Every row gives one point. A path goes straight from each point to the next, and from the last back to the first. The post is the endless flat space through its rows: a point in 2 columns, a line in 3, a plane in 4, and so on, so that a path can go around it. How many times does the path go around the post? Going back the other way cancels.
In the rows, 128 means zero.

Post (2 x 3)
[[143 107 144]
 [127 101  64]]
Path (20 x 3)
[[177  81  84]
 [144  35  70]
 [ 78  80  99]
 [ 81 134  93]
 [158 161 104]
 [164 105  54]
 [171  47  93]
 [157  87 107]
 [186 123 104]
 [134 151  63]
 [ 92 128  75]
 [ 76  72  95]
 [154  54 126]
 [168  92  94]
 [150 118 110]
 [168  63  98]
 [128  39 112]
 [ 95 101 113]
 [119 123 107]
 [160 164 133]]
Times around: 1

Post (7 x 8)
[[120 116  44  62  69  87 128  97]
 [163 134 148  36 176 194 145 135]
 [140  88 175  76  93  54 110  34]
 [114  67 189 179  82 102 177 123]
 [ 99  78  80 160 117  53  98 113]
 [ 75  97  78 184 130 188 213 119]
 [120  88 122 180 116 168  79  99]]
Path (16 x 8)
[[ 94  98 161  55 133 103 118 116]
 [ 92 112 169 159 107 201 153  76]
 [117 162  65 108  74 118 150  93]
 [150 112 112 111  80 130 160  94]
 [169  63 132  96 141  93 162 147]
 [ 78  46  95 172 148  77 121 105]
 [ 59  78 145 133 102 154 133  70]
 [ 95 114 116 146  80 145  96 120]
 [ 89 138 117 106 167  57 224  88]
 [144 122  82 108 155 152 154 113]
 [129  80 101 110 171  72 117 102]
 [138  22 155  95  55 117  93 157]
 [ 84 105 102  79  91  99 164  75]
 [ 56  94 156 162 112 122  88  50]
 [107  53 139 101 147 173 133 121]
 [116  64 118  99  97 120 106  91]]
Times around: 2

Post (10 x 11)
[[125 127 152 119  55 130 117 202  97 144 158]
 [168 145  81 110 171 141 210 171 120  72 194]
 [167 108  74 159 179 166 107 152 166  81 128]
 [224 102 135 152 166 190 153 232 101 153  85]
 [142 152 176  96 126 101  83 222  94  69  79]
 [ 93  73 173 143 181 167 117  62 222 161 142]
 [135 125  37 157 157  41 171 169 155 199 119]
 [140  77 167 136  92 123 170 156 188 138  86]
 [ 61 130 147 231 151  45  78  73 130 114 112]
 [112 150 113 170 138 100  96  42 137 142 115]]
Path (18 x 11)
[[131  93 156 109 199  80 135 168  87 126 150]
 [106  37  90 198 189 129 148 126 138 148  92]
 [101 134  98 158 132 101 166  87 154 147 129]
 [142 176  35 193 200 166 122  79 191 151 130]
 [176 149 123 137 140 124 104 165 119 144 143]
 [155 114  66 109 130  87  59 105 147  83  99]
 [111  94  82  49 192 136 128 101 180 105  74]
 [106 144 148 136  66 147 183 108  99  87  93]
 [141  96 167 180  95 159 144 172 173 103 113]
 [134  63 191 168 167 112 141 195 193 167 117]
 [146 150  94 130 168  36 138 114  91  99 135]
 [137  82 137 168 150 102 157 160 123  70 100]
 [127 100 116 137 142 160 176 202 159 141 103]
 [160 182 233 122 149 119 118 178 133  99  22]
 [141 154 154 168 118 125 165 179 172 169  55]
 [114  98  81 189 156 151 173 173 135 130 126]
 [139 105 154 124 137 216 118 161 214 172 134]
 [187 133 131 159  88 148  96 156 164 163 128]]
Times around: 3

Post (17 x 18)
[[189  87  48  76 200 115 137 130 177 135 144 167 124  90 106 136  88 160]
 [126  86 137 176 149 114 164  76 149  78 126 130  61 133 176 110  88  88]
 [177 136  83  87  88  58  92 127  99 106 103 111 167 203 126 154 157 117]
 [140 110  71  96  96 136  92 135 164 103 105 136 114 133 205  94  80  93]
 [107 153 117 147  65 155 149 163 166  87 134 167  79 178 121 139  88 146]
 [130 149 160 142 108 126  86 160 138   7 157 137 127 144 156 188 116 105]
 [141 102  92 122 172 103 167 111 115  99 104 160 172 124 140 148  93 189]
 [133  94 139 159 137 137 153 141 116 193 119 103 159 168 147 126 132 101]
 [140 132 160 147 136 109 113 121 138  94 176 119 142 107 115  77 124 109]
 [129 155 162 121 138  89 110  91 129 131 176 108 116 181 139 153 121 142]
 [117 138 108 147  48 176 144 153 112 105 116  73 163 133 143 176 109 158]
 [130  72  51 187 141 131  72 175 131 150 124 148  91 135 137 104  82 102]
 [ 98 120 130 167 105  76 164 171 121 133  90 123  98 154 147 122 177 143]
 [180 189 113 115  15 162 111 135 164 161 143 180 186  88  98 174 141 113]
 [171 100 122 117  91  91 108 193  63 194  92 144 164  88  88 177 116 110]
 [ 83  99 130 129 116 201 163  90 122  99 151 167 111 101 135 150 108 126]
 [136 147 199 191  71 109  92 164 125 156  65 139  89 163  88 135 195 118]]
Path (21 x 18)
[[121 118 164 146 108 143 172 129 113 166  68 184  87 146 142 154 128  86]
 [ 77 108 113  73  92 161 171 149  91  91 127  86 127 145 164 176 108 124]
 [ 95 111 151  69  98 111 104 146  90 152 131 149 130 153 108 100 139 103]
 [138 111 119 175 105 138  86 174 132  74 102 162 140 107 159 203  53 152]
 [111 104 158 159 100  95 191 123  93  89 126 139 138 149 139 162 201 117]
 [165 130 152 143  84 117 128 139  89 152  97 190 171 133 164 183 114 131]
 [149 132 149 117  74  91 109 117  55 150 147 146 188 115  85 135 117 132]
 [112  85  85 160 117 171  86 122 144 141 138 137 147 155  96 131  99 156]
 [100 102 137 123 106 117 139 177 157 155 132 152 158  77 136 154 171 109]
 [136 108 128 154  74 113 168 140 155 103 131 185  68 113 133 108  82 108]
 [153 141 109 145  92 157  96 170 167 115 147 122 107  60 134 107 121 162]
 [178 157 144 115  89  91 155 158 121 104 112 157  85 147 155 192 145  92]
 [104 178 109 138 136 161  64 150 123 138 153 147 189 122 101  85 156 112]
 [116 156 137 135  88  99 106 153 112 106 126 156 175 105 108 136 110 147]
 [130 153 147 161  89 142 159 130 186  97 146  83 160 118 155 124 138 138]
 [102  98  76 118 170 142 181  99 140 139 137 131 126 135 100 136  89 141]
 [138 144 123 153 127 145 132 122 118 167 101 170 147 137 134 162 133 107]
 [134 123  94 129 114 157 104 142 105 105 123 123 121  91 169 160 147 138]
 [165 140 113 112 111  84 141 168 118 130 122 112 138 208 186 129 160 162]
 [182  79  94 150 157 100 120 114 134 141 125 145 120  85 141 141  90 150]
 [148 169 123  95  53 115  94 176 104 139 167 174 115 151 141 151 128 126]]
Times around: 1

Post (17 x 18)
[[118 105 223 159 132 103  98 163  84 164 183 113 190 159 132  93  95  52]
 [104 143 111 122 129 125 116 132 189 127 167 135 114 144 123 176 119 152]
 [ 89 106 108 144 141 137  90 145 119  91 133 144 122 150 161 129 147 150]
 [127 176 106 108 185 147 126 129 157 164 139  96 120 127 104 150 136 132]
 [101 127  60 143 122  72 127 121 147 113 129 156  92 124 178  97 140 128]
 [109 163  64  95 133 116 112 135 178 104  85 136 120 128  84 139 128 118]
 [ 88 122 113 181 137 151 129 141 153  84 123 112 128 106 170  89 115 114]
 [ 73 109 115 141 110 122 104 129 164 130 108 133 138 139 158  80 134 164]
 [101 125 112 144 129 104 122  90 155 109 104 103 111 141 122 146 143 114]
 [139 158 155 118 177 108 147 109 114 115 143 118 154 146  47 107  99 130]
 [183 103 135 140 168 106 161 133 132 124 117 105 143 146  40  94 102 117]
 [168 167 199 130 156  93 164 167 113 148 114 103 146 140  79 129  78 115]
 [ 87 153  98 107 144 159 148 116 135 155 148 115 130 177  97 149 107 146]
 [108 126  89  67 152 120 128 126 168 106 123  98 114 137 144 138 126 144]
 [113 137  87 117  92 117 135 141 158 100 126 118 117 124 127 120 178 131]
 [118 116 111 139  98 152 116 108 141  99 118 145 104  96 160 103 139 126]
 [116 102 173 149 129 122  80 164  85 160 186  86 173 144 109  83  63 116]]
Path (25 x 18)
[[157 125 166 143 203 178 149 152 105 144 145 183 133 134  33 118  99 206]
 [116  93 124 117 123 121 137 100 143 111 145 102 133 168  99 177 145 141]
 [101 125  90 131  85 101 147 113 165  90  61  82 173 121 134  75 144  86]
 [101 120  78 119 110 126  66 111 154 132 111 175 118 154 136 121 151 157]
 [148 146 160 189 230 195 184 100 118  89 127  75 102 133 110 141 158 134]
 [114 159  73 109 175 112  69 137 136 102 162 163  95 107  96 128 118 158]
 [ 93 106 134 139 156 117 135  88 153 167 130 132 116 147 125 154 143 121]
 [105  78  79 141 153 103 152 134 132  69 132 110 150 144 142  99 129 114]
 [ 83 233  86 141 100 180 148 126 144 144 122 112 121 119 149 162  94  67]
 [104 211  62 129 149 162  93 158 150 163 143 106  87 144 139 143 136 166]
 [ 94 138  77 131 177 160 102 116  74 115 175 125 127 148 111  90 165 100]
 [124  86 190 174 129 201 110  76 119  75 109 125 112 113 120 123 127 134]
 [ 66 171 148 179 195 136 101 152 132 125 170 162 152 139 123 125  76 141]
 [150 131 188 143 134 135  96 165 119 178 151 109 171  93 129 115  84 125]
 [185 153 116 136 165  88 161 158 119 135 121  94 127  88 183  94  54  77]
 [152  69 174 171  92 138  98 103 127  83 149  99 101 161 162 156 126 142]
 [136  62 116 166 133  76 149 154 124 121 128 132 114 153 164   7 156 142]
 [ 51 167 128 174 129 103 140 102  95 139 120 124 112 121 126  73 148  62]
 [ 94 169 110 114 146 157 181  91 165 147 144 102 131 120 127 145 104  56]
 [ 78 159 116 142 113 114 169  99 167 148 117 113 144 153  43 136  80 143]
 [135 176 128 109 154 121 106 130 142 100 110 154 156  73 172 135 153  90]
 [169 171 115  99 161 117 164 203 118 126 161 125 121 134 149 137 105 133]
 [111 144 149 119 138 138 133 157 115  87 138 112 121 165 154 169 140 124]
 [122  84  67 131  86 125 113 192 181 100 126  87 112 137 142  90 144 141]
 [137 102 135 119 203 136 113 130 166 136 167 127  90 156  92 128 117 155]]
Times around: 4
